Each row is a point. The points of each table are mixes of a few directions, plus a little noise. How many directions does each table use, and how many do they share? Where both have some left over, give the other angles between the two spaces (their principal angles), to ten degrees, smallest first.

First:
[[ 0.02  0.46]
 [ 0.00  0.06]
 [ 0.02  0.42]
 [-0.03 -0.70]
 [ 0.00 -0.03]
 [ 0.00  0.08]
 [-0.01 -0.28]]
Second:
[[ 0.18  0.14]
 [-0.44 -0.34]
 [-0.12 -0.09]
 [ 0.05  0.04]
 [ 0.50  0.39]
 [-0.17 -0.13]]
Directions: first 1, second 1, shared 0; angles 50

First (9 x 6):
[[ 0.10  0.37 -0.10  0.15  0.45 -0.33]
 [ 0.16  0.09  0.44 -0.06 -0.04  0.19]
 [-0.18  0.00 -0.40 -0.31 -0.09  0.41]
 [-0.29 -0.15 -0.12 -0.01 -0.40  0.35]
 [-0.40  0.33  0.20  0.52 -0.33  0.21]
 [ 0.18 -0.31 -0.24 -0.08  0.22 -0.47]
 [-0.03 -0.17  0.16  0.39 -0.09 -0.42]
 [ 0.30  0.11  0.04 -0.39  0.30  0.12]
 [ 0.16 -0.29  0.03 -0.21 -0.01 -0.06]]
Second, 9 rows:
[[-0.03  0.17 -0.06  0.42  0.14  0.03]
 [ 0.21 -0.36  0.23 -0.61 -0.03 -0.29]
 [-0.19 -0.07 -0.05 -0.38 -0.24  0.20]
 [-0.19  0.28 -0.12  0.58  0.17  0.15]
 [ 0.49 -0.15  0.11 -0.09  0.03 -0.34]
 [-0.20 -0.31  0.31 -0.41  0.24 -0.21]
 [ 0.21 -0.13  0.01 -0.35 -0.21 -0.05]
 [ 0.02  0.35 -0.28  0.56 -0.09  0.24]
 [-0.32  0.21 -0.14  0.29  0.00  0.27]]
Directions: first 4, second 3, shared 1; angles 30, 90

First (9 x 11):
[[-0.24  0.49 -0.53  0.22  0.21 -0.43  0.09 -0.03 -0.08  0.02  0.20]
 [ 0.00  0.35  0.09  0.14  0.21  0.48 -0.40 -0.24  0.13  0.03  0.01]
 [-0.62 -0.06 -0.22 -0.17  0.02 -0.75 -0.05 -0.32 -0.05 -0.52 -0.20]
 [ 0.39  0.19 -0.19  0.23  0.01 -0.07  0.39  0.39 -0.21  0.39  0.30]
 [ 0.24 -0.35  0.12 -0.11 -0.20  0.04  0.27  0.28 -0.02  0.15  0.01]
 [-0.21 -0.52 -0.40 -0.30 -0.30  0.06  0.32  0.34  0.53  0.24  0.08]
 [-0.07 -0.04  0.24 -0.04  0.02 -0.15 -0.14 -0.20 -0.17 -0.27 -0.17]
 [ 0.23 -0.02  0.39  0.02  0.01  0.37 -0.19 -0.08 -0.06  0.00 -0.09]
 [ 0.27 -0.03  0.51  0.02  0.02  0.45 -0.27 -0.14 -0.08 -0.04 -0.13]]
Second, 8 rows:
[[-0.31 -0.30  0.85  0.45  0.17 -0.07  0.19 -0.41  0.36  0.44  0.91]
 [-0.07 -0.07  0.18  0.10  0.04 -0.02  0.04 -0.09  0.08  0.10  0.20]
 [ 0.07  0.07 -0.19 -0.10 -0.04  0.02 -0.04  0.09 -0.08 -0.10 -0.21]
 [ 0.26  0.25 -0.71 -0.37 -0.14  0.06 -0.16  0.35 -0.31 -0.37 -0.76]
 [ 0.09  0.08 -0.23 -0.12 -0.05  0.02 -0.05  0.11 -0.10 -0.12 -0.25]
 [ 0.12  0.12 -0.34 -0.18 -0.07  0.03 -0.08  0.16 -0.15 -0.18 -0.36]
 [ 0.03  0.03 -0.09 -0.05 -0.02  0.01 -0.02  0.04 -0.04 -0.05 -0.10]
 [-0.20 -0.19  0.53  0.28  0.11 -0.05  0.12 -0.26  0.23  0.28  0.57]]
Directions: first 4, second 1, shared 0; angles 80

First, 10 rows:
[[-0.17 -0.08 -0.41 -0.36 -0.11 -0.38  0.28  0.98 -0.07  0.03 -0.64  0.12
  -0.34 -0.12  0.14  0.21 -0.16 -0.19]
 [-0.32  0.28  0.36  0.19 -0.15  0.19 -0.45  0.06  0.08 -0.18 -0.04  0.10
   0.08 -0.06  0.13 -0.16  0.29  0.60]
 [ 0.24 -0.15  0.02  0.11  0.08 -0.28 -0.06 -0.12  0.02  0.05  0.06 -0.05
   0.14  0.20 -0.17 -0.01 -0.04 -0.02]
 [ 0.28 -0.16 -0.31 -0.15  0.17 -0.32  0.39  0.04  0.00  0.15  0.02  0.03
  -0.04  0.04 -0.32 -0.04 -0.22 -0.42]
 [-0.25 -0.01 -0.37 -0.41 -0.09  0.70  0.54 -0.04 -0.22  0.06  0.00 -0.13
  -0.40 -0.38  0.50  0.35 -0.20 -0.65]
 [-0.33  0.26 -0.09 -0.01 -0.06  0.22 -0.04  0.04  0.10 -0.08 -0.07  0.15
  -0.16 -0.25  0.07 -0.25  0.17 -0.03]
 [ 0.70 -0.39  0.41  0.00  0.15 -0.26  0.18 -0.13 -0.23  0.16  0.36 -0.22
   0.42  0.43 -0.33  0.46 -0.37  0.37]
 [-0.52  0.29  0.00  0.25 -0.17  0.14 -0.56 -0.03  0.22 -0.21 -0.23  0.12
  -0.12 -0.15  0.30 -0.37  0.44  0.11]
 [ 0.19  0.03  0.07  0.00  0.13 -0.02  0.17 -0.17  0.02  0.06  0.25  0.05
   0.11  0.01 -0.33 -0.12 -0.08  0.04]
 [ 0.17 -0.08  0.31  0.38  0.03  0.00 -0.45 -0.62  0.07 -0.04  0.29 -0.15
   0.30  0.27 -0.01 -0.08  0.17  0.19]]
Second:
[[-0.08  0.33 -0.37  0.37 -0.05 -0.12 -0.34 -0.27 -0.21  0.31 -0.37  0.06
   0.27 -0.05 -0.19  0.07  0.08  0.08]
 [ 0.26 -0.10 -0.38  0.17 -0.17 -0.12  0.28 -0.01  0.00 -0.14  0.15 -0.01
   0.17  0.26  0.20 -0.12 -0.13 -0.24]
 [ 0.19 -0.26 -0.07 -0.35 -0.16  0.37  0.77  0.29 -0.05 -0.28  0.41 -0.09
  -0.14  0.06  0.45  0.13 -0.33 -0.26]
 [ 0.08  0.01 -0.20  0.36  0.11 -0.47 -0.40 -0.33  0.17  0.10 -0.14  0.04
   0.15  0.17 -0.28 -0.32  0.19 -0.18]
 [ 0.07  0.04 -0.38  0.22  0.12 -0.23 -0.14 -0.41  0.02  0.22 -0.12  0.00
   0.07  0.02 -0.23 -0.13  0.06 -0.40]
 [-0.19  0.16  0.02  0.12  0.27 -0.19 -0.51 -0.39  0.03  0.35 -0.30  0.02
  -0.05 -0.20 -0.45 -0.05  0.23 -0.07]
 [-0.21 -0.10  0.72 -0.55 -0.01  0.49  0.24  0.55 -0.01 -0.24  0.20 -0.03
  -0.33 -0.22  0.24  0.28 -0.07  0.48]
 [-0.13 -0.09  0.65 -0.33 -0.11  0.28  0.11  0.58  0.05 -0.32  0.17  0.01
  -0.16 -0.04  0.26  0.14 -0.02  0.59]]
Directions: first 5, second 4, shared 2; angles 70, 80

First, 8 rows:
[[ 0.13  0.11  0.19 -0.01 -0.07 -0.10  0.26  0.01 -0.08 -0.01  0.01  0.16
   0.02 -0.09 -0.05  0.12  0.08 -0.09 -0.02  0.26 -0.07  0.27  0.16  0.16
   0.04 -0.15 -0.20  0.21  0.06 -0.15  0.28 -0.14]
 [ 0.24 -0.30  0.05  0.24 -0.37  0.13  0.24  0.04  0.05  0.38 -0.04 -0.21
  -0.43 -0.09  0.18 -0.37 -0.17 -0.11  0.29 -0.26 -0.12 -0.22 -0.50  0.26
   0.15  0.24  0.74 -0.09  0.78 -0.05  0.05  0.43]
 [-0.01 -0.22 -0.03  0.39  0.00  0.09  0.32  0.15 -0.25  0.33  0.22 -0.31
  -0.03 -0.07  0.46 -0.05 -0.23 -0.34 -0.14  0.07  0.36  0.16  0.11 -0.20
   0.19  0.03  0.20 -0.33  0.25  0.22 -0.06  0.02]
 [ 0.31  0.79 -0.04 -0.64  0.09 -0.04 -0.24 -0.01  0.22 -0.10 -0.06  0.22
   0.34 -0.13 -0.54 -0.09  0.26  0.21  0.08  0.20 -0.25 -0.40  0.23  0.20
  -0.55  0.35 -0.17  0.18 -0.23  0.05 -0.08 -0.09]
 [-0.05  0.02 -0.21 -0.43  0.09 -0.13 -0.46 -0.33 -0.21 -0.32 -0.27  0.31
   0.28 -0.13 -0.35  0.17  0.26  0.25  0.15  0.42  0.05  0.10  0.71 -0.35
  -0.14 -0.19 -0.40  0.34 -1.05 -0.09 -0.03 -0.45]
 [-0.11 -0.42 -0.15  0.27 -0.17  0.22  0.10  0.02 -0.33  0.24  0.02  0.01
  -0.05 -0.02  0.34  0.28 -0.26 -0.26 -0.23  0.18  0.34  0.21 -0.09 -0.27
   0.23 -0.35 -0.03 -0.24 -0.06 -0.25  0.02 -0.24]
 [-0.37  0.37  0.07 -0.23  0.36 -0.05 -0.42  0.07  0.59 -0.53  0.02  0.17
   0.10  0.45 -0.36  0.15  0.14  0.40 -0.23 -0.57 -0.37 -0.29 -0.58  0.22
  -0.23 -0.01 -0.42  0.02 -0.07 -0.03 -0.17  0.18]
 [-0.15 -0.36  0.13  0.43  0.09 -0.12  0.20  0.04  0.01  0.01  0.12 -0.33
  -0.24  0.09  0.33 -0.22 -0.07 -0.06  0.10 -0.30  0.06  0.17 -0.04 -0.04
   0.30  0.07  0.28 -0.08  0.31  0.30 -0.01  0.30]]
Second, 11 rows:
[[-1.05 -0.17  0.46  0.40  0.64 -0.96  0.24 -0.11 -0.01 -0.21 -0.05  0.01
   0.06 -0.49  0.29 -0.01 -0.07  0.13  0.16 -0.03 -0.25  0.31  0.83 -0.48
   0.83 -0.19 -0.15  0.24 -0.39  0.31 -0.25 -0.63]
 [ 0.71  0.08 -0.35 -0.16 -0.35  0.62 -0.04  0.11 -0.20  0.23  0.14 -0.13
   0.07  0.25 -0.01  0.02  0.01 -0.24 -0.18  0.21  0.41 -0.04 -0.21  0.12
  -0.50  0.13  0.05 -0.26  0.14 -0.03  0.14  0.30]
 [-0.28 -0.56  0.06  0.26  0.20 -0.25 -0.17 -0.22  0.01 -0.44 -0.07 -0.19
  -0.21  0.24  0.09 -0.15  0.17  0.23  0.25 -0.30  0.00  0.34  0.23 -0.18
   0.30 -0.12  0.00  0.24 -0.33  0.28  0.04  0.24]
 [-0.44  0.09  0.28 -0.09  0.10 -0.36 -0.11 -0.09  0.41 -0.21 -0.23  0.30
  -0.16 -0.10 -0.26 -0.01  0.02  0.34  0.19 -0.36 -0.61 -0.26 -0.37  0.22
   0.22 -0.06  0.03  0.28  0.14 -0.28 -0.07 -0.09]
 [-0.26  0.26  0.12  0.11  0.23 -0.27  0.33  0.14 -0.21  0.29  0.13  0.00
   0.28 -0.45  0.25  0.11 -0.18 -0.25 -0.17  0.38  0.13  0.07  0.55 -0.29
   0.21  0.00 -0.11 -0.16 -0.08  0.12 -0.16 -0.55]
 [ 0.08 -0.41 -0.08  0.04 -0.07  0.10 -0.28 -0.18  0.11 -0.37 -0.11 -0.10
  -0.26  0.40 -0.10 -0.13  0.19  0.24  0.21 -0.35 -0.05  0.12 -0.24  0.10
  -0.03 -0.05  0.07  0.19 -0.09  0.06  0.13  0.47]
 [ 0.68  0.37 -0.24 -0.41 -0.48  0.63 -0.12  0.14  0.13  0.26 -0.01  0.17
  -0.01  0.19 -0.32  0.07 -0.02 -0.07 -0.16  0.03 -0.03 -0.44 -0.77  0.46
  -0.61  0.16  0.11 -0.17  0.45 -0.41  0.13  0.29]
 [ 0.09  0.07 -0.09  0.14  0.08  0.04  0.25  0.12 -0.36  0.27  0.21 -0.19
   0.24 -0.19  0.30  0.06 -0.11 -0.34 -0.20  0.41  0.44  0.22  0.56 -0.31
   0.01  0.03 -0.08 -0.24 -0.15  0.25 -0.05 -0.26]
 [ 0.47  0.22 -0.20 -0.18 -0.26  0.41  0.02  0.12 -0.08  0.25  0.09  0.00
   0.09  0.07 -0.06  0.06 -0.05 -0.18 -0.17  0.18  0.19 -0.15 -0.22  0.14
  -0.36  0.11  0.03 -0.20  0.19 -0.12  0.07  0.10]
 [ 0.06  0.48  0.06 -0.25 -0.12  0.06  0.08  0.14  0.17  0.26 -0.03  0.27
   0.10 -0.22 -0.19  0.11 -0.13 -0.04 -0.12  0.09 -0.25 -0.39 -0.35  0.24
  -0.15  0.07  0.01 -0.08  0.32 -0.34 -0.06 -0.22]
 [-0.05 -0.42 -0.03  0.12  0.03 -0.03 -0.20 -0.16  0.03 -0.33 -0.07 -0.14
  -0.20  0.29  0.00 -0.12  0.16  0.19  0.19 -0.27  0.01  0.20 -0.01 -0.03
   0.09 -0.07  0.03  0.16 -0.18  0.15  0.08  0.32]]
Directions: first 6, second 3, shared 2; angles 70

First (10 x 32):
[[ 0.18  0.36  0.17 -0.04 -0.02  0.27 -0.24 -0.02  0.22  0.06  0.30  0.15
   0.27  0.25  0.31 -0.07  0.14 -0.19 -0.03 -0.21  0.52  0.36 -0.40  0.27
   0.16  0.07 -0.37  0.03 -0.12 -0.38  0.11  0.46]
 [ 0.00  0.43  0.11  0.06  0.13  0.28  0.17 -0.09  0.11 -0.07  0.07  0.12
  -0.25  0.26  0.27 -0.13 -0.25 -0.43 -0.25  0.41  0.61  0.42 -0.16  0.43
  -0.11  0.12 -0.25  0.23  0.17  0.01  0.18 -0.04]
 [-0.21 -0.67 -0.32 -0.06  0.10 -0.30 -0.07  0.13 -0.53  0.10 -0.07  0.34
   0.66 -0.18 -0.05 -0.27  0.16  0.69  0.09 -0.07 -0.55 -0.44  0.46 -0.63
  -0.14  0.02  0.30 -0.29 -0.17  0.47 -0.31 -0.44]
 [ 0.07  0.09  0.11  0.04 -0.08 -0.18  0.17  0.18 -0.06 -0.16 -0.04  0.15
  -0.01  0.20 -0.09  0.18 -0.03 -0.08 -0.03 -0.03 -0.35  0.36 -0.27 -0.07
   0.15 -0.06 -0.01 -0.08 -0.18  0.11 -0.10  0.06]
 [ 0.24  0.21  0.15 -0.12 -0.08  0.19  0.07 -0.20  0.32 -0.07  0.04 -0.59
  -0.60 -0.14 -0.13  0.41 -0.04 -0.48 -0.20 -0.17  0.31  0.05 -0.06  0.35
   0.15 -0.07 -0.22  0.28  0.26 -0.45  0.42  0.31]
 [-0.01 -0.15 -0.22 -0.13  0.42 -0.25 -0.02 -0.40 -0.20 -0.15 -0.01 -0.09
  -0.01 -0.35 -0.25  0.19 -0.20 -0.02 -0.24  0.23  0.09 -0.13  0.25  0.11
  -0.18  0.06  0.15 -0.02  0.21  0.10  0.07 -0.34]
 [-0.37 -0.69 -0.26  0.10 -0.24 -0.02  0.13  0.30 -0.28  0.28 -0.33 -0.04
   0.04 -0.22 -0.02 -0.44  0.13  0.64  0.30  0.06 -0.58 -0.84  0.72 -0.65
  -0.23 -0.07  0.42 -0.07  0.03  0.49 -0.24 -0.51]
 [ 0.05  0.27  0.15  0.08 -0.13  0.14 -0.21  0.15  0.18  0.09  0.16  0.27
   0.31  0.29  0.26 -0.17  0.15  0.02  0.19 -0.16  0.17  0.26 -0.40  0.08
   0.13  0.03 -0.17 -0.09 -0.24 -0.18 -0.12  0.36]
 [ 0.17  0.10  0.17 -0.10 -0.17  0.31  0.22  0.20 -0.01  0.00  0.16  0.01
  -0.05  0.29  0.26  0.00  0.08 -0.27 -0.31 -0.17  0.24  0.36 -0.09  0.04
   0.18  0.02 -0.43  0.20 -0.01 -0.12  0.28  0.22]
 [-0.11  0.05 -0.08  0.16  0.06 -0.44 -0.21 -0.25  0.25 -0.08 -0.30 -0.33
  -0.36 -0.41 -0.55  0.29 -0.14  0.13  0.48  0.11 -0.46 -0.40 -0.06  0.08
  -0.09 -0.13  0.58 -0.20  0.05 -0.04 -0.29 -0.08]]
Second, 10 rows:
[[-0.14  0.03 -0.43 -0.69 -0.10 -0.46 -0.30  0.52 -0.24  0.19 -0.23 -0.30
   0.55  0.52 -0.08  0.40  0.11 -0.33 -0.39 -0.26  0.09  0.84 -0.41  0.12
  -0.04 -0.01  0.35  0.03 -0.75 -0.35 -0.20  0.21]
 [-0.03 -0.25 -0.04  0.09 -0.66  0.11 -0.27 -0.11  0.37  0.01 -0.18 -0.38
  -0.58  0.31  0.00 -0.12 -0.41  0.54  0.46 -0.04 -0.77  0.02 -0.66 -0.10
  -0.61  0.13  0.54  0.28 -0.21  0.24  0.42  0.33]
 [ 0.03  0.14  0.09  0.05  0.38  0.01  0.19 -0.02 -0.17 -0.03  0.14  0.25
   0.24 -0.25  0.01  0.00  0.21 -0.25 -0.19  0.06  0.41 -0.14  0.43  0.04
   0.35 -0.07 -0.35 -0.16  0.23 -0.08 -0.20 -0.21]
 [ 0.10  0.04  0.29  0.44  0.22  0.29  0.26 -0.32  0.08 -0.13  0.19  0.29
  -0.23 -0.42  0.06 -0.24  0.03  0.10  0.16  0.19  0.12 -0.57  0.43 -0.06
   0.17 -0.02 -0.36 -0.09  0.55  0.18  0.04 -0.21]
 [ 0.05  0.05  0.15  0.21  0.18  0.13  0.16 -0.14  0.00 -0.06  0.12  0.18
  -0.04 -0.24  0.03 -0.10  0.06 -0.01  0.02  0.09  0.14 -0.27  0.29 -0.02
   0.15 -0.03 -0.24 -0.08  0.29  0.06 -0.03 -0.14]
 [ 0.08 -0.01  0.24  0.38  0.08  0.26  0.19 -0.29  0.13 -0.11  0.13  0.18
  -0.29 -0.31  0.05 -0.22 -0.05  0.17  0.21  0.15 -0.02 -0.48  0.26 -0.07
   0.04  0.01 -0.22 -0.03  0.44  0.19  0.10 -0.13]
 [-0.01  0.01 -0.05 -0.09 -0.01 -0.06 -0.04  0.06 -0.03  0.02 -0.03 -0.04
   0.07  0.06 -0.01  0.05  0.02 -0.05 -0.06 -0.03  0.02  0.11 -0.05  0.02
   0.00  0.00  0.04  0.00 -0.09 -0.05 -0.03  0.03]
 [ 0.04 -0.07  0.14  0.25 -0.13  0.19  0.04 -0.21  0.17 -0.06  0.04  0.00
  -0.33 -0.10  0.03 -0.17 -0.14  0.25  0.25  0.08 -0.22 -0.28 -0.02 -0.07
  -0.14  0.04  0.02  0.06  0.21  0.18  0.18  0.01]
 [-0.15 -0.09 -0.42 -0.61 -0.43 -0.39 -0.42  0.43 -0.04  0.18 -0.31 -0.48
   0.22  0.65 -0.08  0.32 -0.11 -0.04 -0.14 -0.27 -0.30  0.81 -0.73  0.06
  -0.34  0.05  0.61  0.17 -0.82 -0.21  0.02  0.36]
 [ 0.02  0.17  0.03 -0.06  0.47 -0.07  0.19  0.07 -0.26 -0.01  0.13  0.27
   0.40 -0.22  0.00  0.08  0.29 -0.37 -0.32  0.03  0.54 -0.03  0.47  0.07
   0.43 -0.09 -0.39 -0.20  0.16 -0.16 -0.29 -0.23]]
Directions: first 6, second 2, shared 0; angles 50, 60

First (9 x 32):
[[-0.16  0.14  0.44  0.15  0.28  0.14  0.19  0.40 -0.13  0.02 -0.19 -0.42
  -0.11  0.54  0.83 -0.38  0.17 -0.51 -0.10 -0.18  0.87 -0.77  0.15  0.07
  -0.27 -0.12 -0.34 -0.01  0.21  0.08  0.23  0.05]
 [ 0.01 -0.21 -0.30 -0.25 -0.10  0.11 -0.40 -0.24 -0.07 -0.13 -0.22 -0.05
   0.38 -0.29 -0.30  0.27 -0.06  0.49 -0.49  0.23 -0.25  0.30  0.23  0.04
   0.26 -0.22  0.35 -0.09  0.12  0.11  0.12 -0.11]
 [ 0.42 -0.31 -0.10  0.19  0.00 -0.31 -0.08 -0.32  0.14  0.32  0.65  0.47
  -0.58 -0.57 -0.51  0.30 -0.38  0.17  0.62  0.00 -0.64  0.65 -0.42  0.11
  -0.36 -0.04 -0.04 -0.28 -0.79  0.25 -0.19  0.16]
 [-0.09  0.08 -0.26 -0.19 -0.21  0.04 -0.06 -0.12  0.04 -0.17 -0.17  0.09
   0.36 -0.09 -0.37  0.12  0.08  0.26 -0.19  0.11 -0.33  0.24  0.07 -0.12
   0.38  0.15  0.25  0.17  0.24 -0.22 -0.11 -0.11]
 [-0.08 -0.01 -0.27 -0.23 -0.18  0.08 -0.18 -0.15 -0.01 -0.17 -0.23  0.01
   0.40 -0.13 -0.32  0.15  0.05  0.34 -0.34  0.16 -0.27  0.22  0.16 -0.07
   0.36  0.02  0.29  0.09  0.24 -0.11 -0.01 -0.12]
 [-0.01  0.07  0.25  0.16  0.15 -0.01  0.17  0.19 -0.01  0.08  0.07 -0.10
  -0.23  0.22  0.36 -0.19  0.03 -0.32  0.17 -0.14  0.35 -0.31 -0.05  0.04
  -0.23  0.00 -0.24 -0.02 -0.05  0.05  0.04  0.07]
 [-0.09  0.12  0.33  0.15  0.19  0.05  0.20  0.29 -0.06  0.04 -0.05 -0.23
  -0.16  0.38  0.55 -0.28  0.11 -0.41  0.06 -0.16  0.57 -0.51  0.03  0.04
  -0.23 -0.02 -0.28  0.01  0.09  0.03  0.11  0.06]
 [ 0.29 -0.25 -0.08  0.11  0.01 -0.19 -0.12 -0.23  0.07  0.21  0.40  0.28
  -0.36 -0.41 -0.33  0.23 -0.27  0.16  0.34  0.03 -0.41  0.43 -0.24  0.10
  -0.24 -0.09  0.00 -0.22 -0.53  0.21 -0.09  0.10]
 [-0.28  0.36  0.01 -0.08 -0.13  0.09  0.28  0.19  0.04 -0.20 -0.27 -0.06
   0.31  0.36  0.06 -0.21  0.28 -0.16 -0.07 -0.06  0.12 -0.25  0.07 -0.20
   0.33  0.33  0.01  0.35  0.48 -0.40 -0.12 -0.10]]
Second:
[[ 0.24 -0.35 -0.22 -0.06 -0.01 -0.06 -0.37 -0.31 -0.02  0.09  0.16  0.13
  -0.06 -0.48 -0.35  0.33 -0.25  0.40 -0.09  0.17 -0.38  0.46 -0.01  0.13
  -0.07 -0.27  0.20 -0.27 -0.34  0.30  0.06  0.02]
 [ 0.00  0.00  0.00  0.00  0.00  0.00  0.00 -0.01  0.00  0.00  0.00  0.00
   0.00 -0.01  0.00  0.00  0.00  0.01  0.00  0.00  0.00  0.00  0.00  0.00
   0.00  0.00  0.00  0.00  0.00  0.00  0.00  0.00]
 [-0.22  0.34  0.21  0.06  0.01  0.06  0.35  0.30  0.02 -0.08 -0.15 -0.13
   0.06  0.46  0.33 -0.31  0.24 -0.38  0.08 -0.16  0.36 -0.44  0.01 -0.12
   0.07  0.26 -0.19  0.26  0.33 -0.28 -0.06 -0.02]
 [ 0.49 -0.74 -0.46 -0.13 -0.03 -0.14 -0.78 -0.65 -0.04  0.19  0.33  0.28
  -0.13 -1.01 -0.73  0.68 -0.53  0.84 -0.18  0.35 -0.80  0.96 -0.02  0.27
  -0.15 -0.57  0.41 -0.57 -0.72  0.62  0.13  0.05]
 [-0.19  0.29  0.18  0.05  0.01  0.05  0.30  0.25  0.01 -0.07 -0.13 -0.11
   0.05  0.39  0.28 -0.27  0.21 -0.33  0.07 -0.13  0.31 -0.37  0.01 -0.10
   0.06  0.22 -0.16  0.22  0.28 -0.24 -0.05 -0.02]
 [-0.05  0.07  0.05  0.01  0.00  0.01  0.08  0.06  0.00 -0.02 -0.03 -0.02
   0.01  0.10  0.07 -0.06  0.05 -0.08  0.02 -0.03  0.08 -0.09  0.00 -0.02
   0.01  0.05 -0.04  0.06  0.07 -0.06 -0.01  0.00]
 [-0.15  0.22  0.13  0.04  0.01  0.04  0.23  0.19  0.01 -0.06 -0.10 -0.08
   0.04  0.30  0.21 -0.20  0.16 -0.25  0.05 -0.10  0.23 -0.28  0.01 -0.08
   0.04  0.17 -0.12  0.17  0.21 -0.18 -0.04 -0.01]
 [ 0.28 -0.42 -0.26 -0.08 -0.01 -0.08 -0.44 -0.37 -0.02  0.11  0.19  0.16
  -0.08 -0.57 -0.41  0.39 -0.30  0.48 -0.10  0.20 -0.45  0.54 -0.01  0.15
  -0.09 -0.32  0.23 -0.32 -0.41  0.35  0.07  0.03]
 [-0.06  0.09  0.05  0.02  0.00  0.02  0.10  0.08  0.00 -0.02 -0.04 -0.03
   0.02  0.12  0.09 -0.08  0.06 -0.10  0.02 -0.04  0.10 -0.11  0.00 -0.03
   0.02  0.07 -0.05  0.07  0.08 -0.07 -0.01 -0.01]
 [-0.35  0.52  0.32  0.09  0.02  0.09  0.54  0.46  0.02 -0.13 -0.23 -0.20
   0.09  0.70  0.51 -0.48  0.37 -0.59  0.13 -0.24  0.55 -0.67  0.01 -0.19
   0.11  0.40 -0.28  0.40  0.50 -0.43 -0.09 -0.03]]
Directions: first 3, second 1, shared 1
